Each row is a point. The points of each table are mixes of a few directions, plus a little noise. Count the directions of each table, and those that both share. Where both have some left over, give the other angles between the two spaces (their principal angles), to ten degrees, smallest first.

First (5 x 2):
-3.4; -4.2
6.2; 7.6
-3.5; -4.3
2.5; 3.0
-1.8; -2.2
Second, 6 rows:
-5.8; -7.2
3.2; 3.7
2.7; 3.3
4.8; 5.7
-1.8; -1.9
-3.0; -3.6
Directions: first 1, second 1, shared 1

First (6 x 4):
1.1; 9.3; -4.5; -8.7
0.1; 0.5; -0.2; -0.5
-0.3; -2.1; 1.0; 2.0
-1.0; -8.5; 4.0; 7.9
0.6; 4.7; -2.2; -4.3
-0.4; -3.9; 1.9; 3.6
Second:
0.1; 0.1; 1.6; -0.3
-2.3; -1.1; -15.4; 2.2
0.8; 0.3; 4.6; -0.8
-0.1; 0.0; 0.0; 0.1
1.4; 0.6; 9.0; -1.2
Directions: first 1, second 1, shared 0; angles 80

First (7 x 8):
2.3; 6.3; 4.2; 4.6; 2.8; -3.8; 3.3; 4.1
2.3; -1.0; 0.6; -7.9; 1.3; -0.9; -4.0; -1.5
2.8; -1.8; -0.5; 5.0; -3.1; -2.5; 1.5; -2.3
-6.7; -0.3; 0.6; 3.8; 2.6; 7.2; 4.1; 4.4
-1.5; 7.0; 2.6; -5.7; 5.4; -0.4; -1.6; 4.7
-1.6; 0.6; -9.7; 1.2; -8.3; -4.5; -4.5; -6.4
2.3; -10.7; 1.9; -0.9; -0.4; 5.0; 1.1; -3.0
Second (7 x 8):
2.0; 5.1; 4.2; 6.3; -3.8; -4.3; 2.7; 1.6
3.1; 0.3; 4.5; -3.5; 5.1; -3.1; 4.8; 3.4
-9.8; -4.2; -5.0; 6.4; -2.4; 2.4; -2.2; -5.6
-1.1; 1.1; 1.0; 2.3; -2.3; 0.8; -1.8; -0.7
-5.1; -4.3; -1.0; 2.6; 0.4; 4.0; -8.0; -6.3
6.3; -1.8; -7.4; -6.2; 2.5; -0.5; -0.5; -0.2
4.6; 3.7; 3.6; -7.9; 0.4; 0.7; 5.1; 7.7
Directions: first 4, second 5, shared 2; angles 40, 70

First, 7 rows:
2.1; 7.4; 2.7; 2.1; 2.3; 1.4; 0.2; 0.2; 2.2
-1.2; 4.2; -0.6; 1.0; -1.0; 0.4; -2.6; 0.9; 5.1
-5.2; -10.2; -1.9; -3.2; -3.0; 2.8; -3.7; -5.1; 6.6
3.4; 3.4; 7.6; 1.0; 6.1; 6.5; 1.8; -7.0; 3.6
0.5; 3.0; -1.8; 1.0; -0.9; -2.9; 0.3; 3.9; -2.5
0.9; -5.8; 1.4; -1.6; 1.3; 0.9; 2.3; -3.0; -3.8
-0.5; -2.2; -7.5; -0.4; -4.9; -9.2; 1.7; 9.8; -11.3
Second, 7 rows:
5.8; -6.2; -1.0; -3.5; 3.3; -5.4; 4.1; -0.6; -3.7
-3.5; 1.5; 3.6; 2.4; -7.4; 1.9; 0.0; -2.0; -3.4
-4.4; 0.8; 1.6; -3.2; 0.5; -0.6; -3.4; -2.0; 4.6
10.4; 3.9; -4.9; 5.0; -5.5; -7.0; 2.6; 4.3; 3.9
-6.0; -3.1; 1.6; -3.2; 4.8; 6.7; -4.4; -5.1; 7.7
-2.4; 4.7; -0.8; 5.9; 0.6; 8.2; 0.8; 4.5; -7.5
0.0; -1.4; -0.4; -3.9; 4.1; -3.6; 0.3; 0.8; -1.5
Directions: first 3, second 5, shared 2; angles 70

First:
1.9; -1.7; -2.3; -11.1; -1.4; -1.1; -1.1; 5.7; -1.2; -3.6; 0.1; -7.1
9.6; -0.9; 1.6; 2.7; 0.5; 4.0; -0.5; -5.4; -3.4; 1.8; 3.6; 4.3
-11.5; -0.3; 0.5; 12.5; 0.8; -0.7; -0.4; -1.5; 2.9; 4.5; -3.2; 4.4
4.1; 3.2; -0.9; -4.4; 0.3; -5.2; 1.2; 2.9; 3.0; -0.5; -1.2; -5.4
7.0; 3.4; 3.8; -4.4; -1.2; 1.2; 1.2; -5.3; -1.0; -3.0; 4.6; 2.0
6.0; 3.1; 2.3; -3.3; 0.9; 4.0; 3.1; -5.5; -3.3; -3.8; 4.4; 5.8
-12.8; -4.7; 0.2; 8.9; -0.9; 2.0; -3.2; 0.3; 0.6; 3.1; -2.5; 2.6
0.1; 0.4; -6.9; -5.7; 3.0; -4.0; 3.0; 9.7; 0.5; -1.3; -4.8; -6.3
-4.5; -2.6; 1.3; 4.4; -1.9; -0.3; -3.2; -0.7; 1.6; 2.6; -0.4; -0.3
Second (8 x 12):
-2.4; 1.7; 3.7; -0.2; 1.0; 6.8; -1.4; -0.1; -3.1; 0.7; 1.6; -4.4
4.2; -1.0; -1.7; 0.3; 0.1; -2.2; -0.4; 1.1; 0.7; 1.7; -0.8; -1.0
-0.2; 5.5; 3.4; 4.3; -1.5; -7.4; 0.4; -3.1; 7.2; 2.3; -0.5; -1.2
5.1; -6.3; -5.5; -3.4; 1.3; 2.8; -0.5; 4.0; -5.0; -0.4; -0.7; 0.9
-12.2; 3.7; 3.1; 0.8; -2.2; -2.9; 3.1; -5.1; 4.0; -5.5; 0.8; 8.1
7.1; 3.1; 5.4; 1.4; 2.6; 9.4; -4.8; 2.5; -4.4; 7.5; 1.5; -15.4
-4.4; -5.1; -4.2; -4.0; 0.1; 2.5; 1.7; 1.0; -3.9; -5.4; 0.2; 7.7
2.8; -1.6; -4.1; 0.8; -1.3; -9.1; 1.7; -0.1; 4.5; -0.6; -1.9; 5.2
Directions: first 5, second 3, shared 2; angles 70

First, 9 rows:
3.3; -6.5; -2.8; -3.3; -15.4; -4.6; 0.8; -6.6; -4.9; 5.2; -0.4; -6.7; 5.6; 6.7
-3.1; 5.7; 2.3; 2.8; 13.3; 3.8; -0.5; 5.7; 3.9; -4.5; 0.4; 6.1; -5.1; -5.7
2.5; -4.1; -1.6; -2.0; -9.4; -2.9; 0.5; -3.9; -2.7; 3.2; -0.3; -4.1; 3.5; 3.9
1.3; -2.9; -0.9; -1.3; -6.4; -1.9; 0.4; -2.6; -1.7; 2.2; -0.2; -2.9; 2.6; 2.9
-0.6; 1.3; 0.5; 0.4; 2.7; 0.7; 0.0; 1.4; 0.6; -1.0; 0.3; 1.4; -1.1; -1.3
0.0; -0.4; -0.2; -0.1; -0.5; -0.1; -0.1; -0.2; -0.2; 0.1; 0.2; -0.1; 0.3; 0.4
-2.8; 5.4; 1.9; 2.5; 12.5; 3.6; -0.6; 5.3; 4.1; -4.3; 0.3; 5.5; -4.8; -5.5
2.3; -4.2; -1.8; -1.8; -9.6; -3.0; 0.5; -4.2; -3.0; 3.0; -0.3; -4.4; 3.5; 4.3
-3.3; 5.2; 2.1; 2.4; 13.0; 3.8; -1.0; 5.5; 4.1; -4.0; 0.7; 5.7; -4.7; -5.9
Second:
4.3; -3.4; -5.3; 8.8; 0.3; -1.0; -4.4; 2.1; -2.7; 4.9; 0.6; 3.1; -3.4; 3.3
-2.3; -4.7; -2.3; -4.8; -7.1; -9.2; -0.8; -4.5; 1.4; -11.2; 0.7; 3.2; -3.5; 1.2
2.4; 5.2; 3.9; 1.9; 5.7; 9.9; 2.2; 2.2; 0.0; 9.4; 0.3; -4.3; 4.2; -0.6
-3.7; 5.2; 5.2; -3.4; 4.6; 3.7; 3.0; 2.9; -0.7; 2.0; -2.1; -4.0; 3.9; -4.9
-3.3; -3.5; -1.4; -4.9; -5.2; -8.1; -0.1; -3.0; 1.0; -10.3; -0.3; 2.5; -2.3; -0.7
0.7; 2.0; 0.6; 2.8; 3.1; 3.1; -0.3; 2.4; -1.1; 4.6; -0.4; -1.0; 1.4; -0.5
2.9; -6.1; -6.8; 5.5; -3.9; -6.0; -4.6; -0.9; -1.0; -1.9; 1.0; 4.9; -5.2; 3.6
5.5; 3.4; 1.6; 2.5; 3.2; 9.8; 2.0; -1.3; 1.5; 9.3; 2.9; -2.7; 2.9; 3.2
-6.4; 2.3; 4.6; -8.5; -0.6; -2.8; 3.3; -0.6; 0.8; -7.1; -2.1; -2.2; 2.2; -5.2
Directions: first 1, second 3, shared 0; angles 60
